Each row of a before or after table is a point. One or more steps were done to the points. Then noise was added and the rows were shuffled. The steps act on how far a point lies along the listed directions, d1 being the first. Name the steps. A step turns or swaps two directions, mirrors them in a line or flattens them onto one, adds a multiple of one to another, or multiplies one. Angles are multiples of 10 degrees, from the lower direction toward the higher: turns from -170 to 170, lines from 10 to 170 but not 90. Use the fewest steps. Two steps may share a direction if one is a turn and the other turns, adds or multiplies; they go together, in the order done. Otherwise the lowest direction goes first.

Directions:
(1): [-43  15 -14]
(2): [ 19  16 -41]
(3): [ -8 -42 -21]
Before, 11 rows:
[[-18  -6  18]
 [-10   8  -2]
 [-36 -29  20]
 [ -8 -41 -73]
 [ 40  -4 -40]
 [ -7 -14  34]
 [  7  -3 -33]
 [ 14   5 -35]
 [  1  19 -39]
 [ 76 -36 -33]
 [ 13 -15 -27]]
After:
[[ 35  12 -39]
 [-26 -11  34]
 [ 13   6 -19]
 [-15  -6  21]
 [ 10  14 -33]
 [ -5  21 -42]
 [  6  12 -28]
 [ -7  20 -37]
 [-11   4  -1]
 [ 78   1 -32]
 [  0 -16  34]]
Steps: turn d1 and d2 by -10 degrees; multiply d3 by 0

Directions:
(1): [ 23  55   4 -46 -10 -30  14  -8  -2]
(2): [ -6  17  15   1  36 -12 -21  66  13]
Before:
[[ -35  -92    6   69   14   28  -19   -8   -7]
 [  -7  -25  -22    3  -14   13    2  -17   -6]
 [  16    7  -21   -4   -5    3    9  -43   15]
 [  -7  -33  -24   10  -14   15   20  -39  -10]
 [  -1   -1  -11   17   29    2  -14   35   -2]
 [ -11  -39   -6   26   19   10   -4   20   10]
 [ -12  -92  -41   46  -60   54   28 -121  -15]
 [ -14   -2   -3    9    1   -1  -12   30   -8]
 [  27    4  -19  -20  -45  -17   15  -75    7]
 [ -56  -51   18   42    8   18   -7   13   -9]]
After (10 x 9):
[[-14  -9  -7  12  -3   1 -12  23  -7]
 [ -9 -27  -5  20  25   4  -4  32  14]
 [ -4 -11 -15  22  24  11 -12  23  -6]
 [ -1  -4 -14 -11  -5   0   1   4  -1]
 [-50 -26  27  26  22   3 -12  36  -5]
 [  2   1 -13  -9   3  -3  16  -3   0]
 [-23 -38  22  38  37  -2 -27  41   2]
 [ 30  23 -12 -32 -37 -27  11 -56  12]
 [ 14  12  -9 -19 -14  -9  13 -19   2]
 [ 20  21 -16 -12   0  -4   9 -32  17]]
Steps: flatten d1 and d2 onto the line at 140 degrees

Directions:
(1): [-18 -38 -57 -17  15  50  39  21 -16 -17   9   5  -1  11]
(2): [ 61   1  15   1  17  57 -20 -14 -30   3 -37 -15 -13  -3]
(3): [-19  20  24 -44   4   1  -2  25 -34  36 -16  43 -10  45]
(4): [ 23 -14 -26 -31   3   6 -24 -42  44  26  26  44 -27  -4]
(5): [ -4  23 -21  -2  47  -3   9  -2  27  51   1 -57   1  30]
(6): [-14  14 -28   7  18   3 -79  10 -26 -23  33  -5  15  17]
Before:
[[   3    4   31   30  -44  -42   16  -14   48  -14    6  -15    1  -24]
 [ -10  -14  -53  -33   44   31   60   11    4   54    8    0  -14   20]
 [ -11   29   14  -17   25    2   -9   10   -2   37   16   -3    6   26]
 [  -6  -14  -27  -12    0   46   -1   11  -40  -15   -7   10   -2    5]
 [   6   20   22   -3    9  -41    6  -30   78   51   12   -5  -35    0]
 [ -22  -18    3  -40   28   44   48   21   -6   16  -18   11   -7   24]
 [  52   15  -19  -14   20   46  -21  -26  -17   17    0   28   -7   -4]
 [  64   21   16   26   31    6   13  -16   15   41  -27  -72  -16   -8]
 [  36  -16  -32    9  -10   16  -84  -50  -11  -32   27   33  -10  -22]
 [ -17  -59  -38   -2  -13  -12   37  -25   53  -21   55   16   -1  -43]
 [  20  -42  -33  -34   -8   36  -17  -11   -6  -28   25   29    6  -11]
 [ -18   -7   -2  -21    4  -20   -7  -13   -2   -2   31   26  -20   18]
 [ -36  -15 -102    9   27   -7   17   -8   53    1   40  -53   -9  -19]]
After, 13 rows:
[[ 30 -62 -44 -26 -17  60  32 -34 -10 -12  -9  53 -32 -17]
 [  9  27  71   5   6 -35 -15 -20  39  23 -15 -19   2  -9]
 [-17 -16  -5 -14   2 -14  15 -21  10  -5  26  21 -20   8]
 [-15  27  -5 -18   3 -47  36 -16  53  65 -14 -24 -32  -6]
 [ 43 -26  30 -31 -32   0  13 -30  25   1  -8  34  -5 -28]
 [-27  11 -18   6 -17  -2 -45  21  -8 -29  35   5   9  22]
 [ 43  25 -25  10  52  28 -40   6 -20  26  -1 -62  -8  22]
 [ -7  -3  35 -15 -20 -55 -16 -28  35  24  32  41  -9 -18]
 [-16   7 -13  -8  25  17  20   5  12  19  22 -18   9  11]
 [ 25  47  44   7  15 -60  -2 -32  45  76  -6 -19  -8  -9]
 [ 62  10 -10  -7   8  40   8 -34  -1  19  -7  19 -10 -18]
 [-24  14 -49 -10  40   1 -56   1  33  19  55  -1 -19  29]
 [ 22   4  36   4 -27   0  28 -16  -2   6 -34   5 -10 -24]]
Steps: turn d1 and d6 by -130 degrees; multiply d1 by 1.3; flatten d2 and d3 onto the line at 170 degrees

Directions:
(1): [-33 -16  18 -44   0 -10  23 -44 -21 -16 -45 -11 -10  29 -16  -7  -5 -60
 -56  12  -1 -23  27 -30  11  28   0  27  41  -1  43  -1]
(2): [ -6  12  -6 -21 -12 -40  30  26  53  30 -14 -48  28  -4  28  -5  15  24
 -43   4  20 -42  25  25  33 -18  11 -28  33 -27 -43 -25]
Before:
[[  8  26 -22  19 -11 -29  36  65  58  25  30 -32  32 -26  33  18  16  67
   -7   1  55 -10  22  41  20 -39   0 -49   8 -26 -43 -37]
 [-14   1  24 -32   0 -44  39  -1  60  15 -34 -48  24  20  29 -29  10   5
  -66   3   5 -47  52  20  25   2  -2 -15  50 -44 -10 -30]
 [ 51  13  -2  78  21  34 -54  -7 -37 -18  64  49  -4   2 -31  14  -4  37
   90 -32 -33  58 -47   2 -30   2   5  17 -86  17   5   8]
 [ 12 -11  11  19  23  19  -8 -16 -22 -10 -12  42 -15  -4  -7   0 -16 -24
   19  -5 -17  27 -26 -34 -26   7  -3   7   2  13  24  25]
 [ 22  25  -8  26  16  -2  -2  42  29  20  44  -3  13 -13  25  13  10  44
   40 -15   7   7 -22  50   5 -32   4  -9 -13  11 -50   0]
 [  5 -34  -3  16  10  27 -25 -30 -54 -35  26  47 -26  20 -30  -2 -21 -21
   39  -4 -22  36 -36 -27 -17   2 -34  41 -18  18  52  32]
 [ 15  19 -15  53   6  24   0  21  36 -26  41  16  -2 -23   3  11  -4  58
   56  -9   8  41 -21  30 -18 -16 -13 -36 -52  15 -19  -4]
 [ -2 -19 -15  37  27  56 -28 -31 -67 -32  13  59 -15   3  -6  11 -20 -18
   36  -6 -39  34 -22 -30 -30 -10 -27  28 -30  34  38  19]
 [ -2  26  -7  -6   5  -9   5   5  21   8   6  -4   0  18  21  -2  13  -5
  -15 -12   2 -21   7  15  -2  10 -14 -11  22  -4 -10 -17]
 [-15  -7   2 -30   5 -19   6 -15 -16  -4 -18 -20  -2  34   8   0   4 -50
  -45  14   3 -23  21 -19  11  21  -4  26  15  -2  10  -2]
 [-25 -24  10   7  15  35 -27 -53 -93 -48 -21  50 -21  32 -38 -15  -5 -42
    1   3 -35  23   3 -26 -21  37 -32  45  10  28  64  10]
 [-15  12   6 -25   0 -34  11  -6   9  17 -40 -23  12  10  23 -14   8 -26
  -50  -1  12 -23  36   2  22 -16   8   2  34 -23  -2  -9]]
After, 12 rows:
[[ 10   1   1  -3   6 -24  31  13  42  26 -25 -13  18  -3  25 -10  -1   2
  -31   3   3 -23  -1  -5   9 -16  13 -25  36 -20 -29  -4]
 [ -4  21 -24  10  -9 -40   9  48  45  25  -1 -31  51  -8  38 -19  31  68
  -31  -2   9 -37  27  62  36 -33  -7 -42  34 -26 -70 -40]
 [-26   1  16 -48   0 -58  46 -43  18   1 -45 -65  30  46 -12 -14  15 -41
  -97  -2   0 -61  48 -13  49  26  28  13  55 -34  15 -34]
 [ 38   4  19  64  25  39 -39  -1 -12 -26  41  48 -13  -3  -5 -14 -11  20
   72 -16 -30  53 -22   6 -49   4 -23   9 -61   6  22  16]
 [ 27   6 -25  32   4   2 -27  37   5  16  38   0  10  -1  27  15   7  26
   35   5   1   8 -16  19 -14  -9  -9  -7 -33   5 -39   1]
 [  5  19  -8  13  11  16 -15 -11  -4 -10  20  29 -15  19   9   3   4 -13
   15 -15  -8   4  -7   2 -25   9 -18   3  -1  11   7  -3]
 [-43  -9  15 -28   5 -11  44 -55  10 -44 -43 -12 -15  31 -19  -1 -12 -44
  -54  13   6 -13  32 -22   8  27 -13   1  26  13  49 -11]
 [ 19  18  -9  42   8  13 -41  13 -22  -1  20  33  -2 -14  12   3  -1   6
   44 -19 -10  39 -12   2 -21 -23  -2   2 -34   3  -6  14]
 [-20   2 -24 -21   2 -29  40  12  38  25 -29 -48  34   2  45  -4   8  17
  -64   7   4 -63  37   6  37 -37  -6 -19  46 -16 -39 -33]
 [ -9  -8 -14 -22 -12 -55  30  24  47  27   0 -46  34  11  24  -8   7  20
  -43   7  15 -46  18  25  56 -36 -18 -15  49 -38 -30 -16]
 [-18 -13  14  17  11  37   5 -22 -65 -48   4  52 -36  19 -41  22 -21 -44
   13   5  13  44   5 -40 -28  27 -21  31 -19  24  91   7]
 [-28  -8  27 -25  24   7  16 -43 -30 -27 -14  13 -18  38 -10   2  -7 -65
  -22   1  -7   1   4 -14   4  24  -3  54  38  26  44  16]]
Steps: turn d1 and d2 by 170 degrees
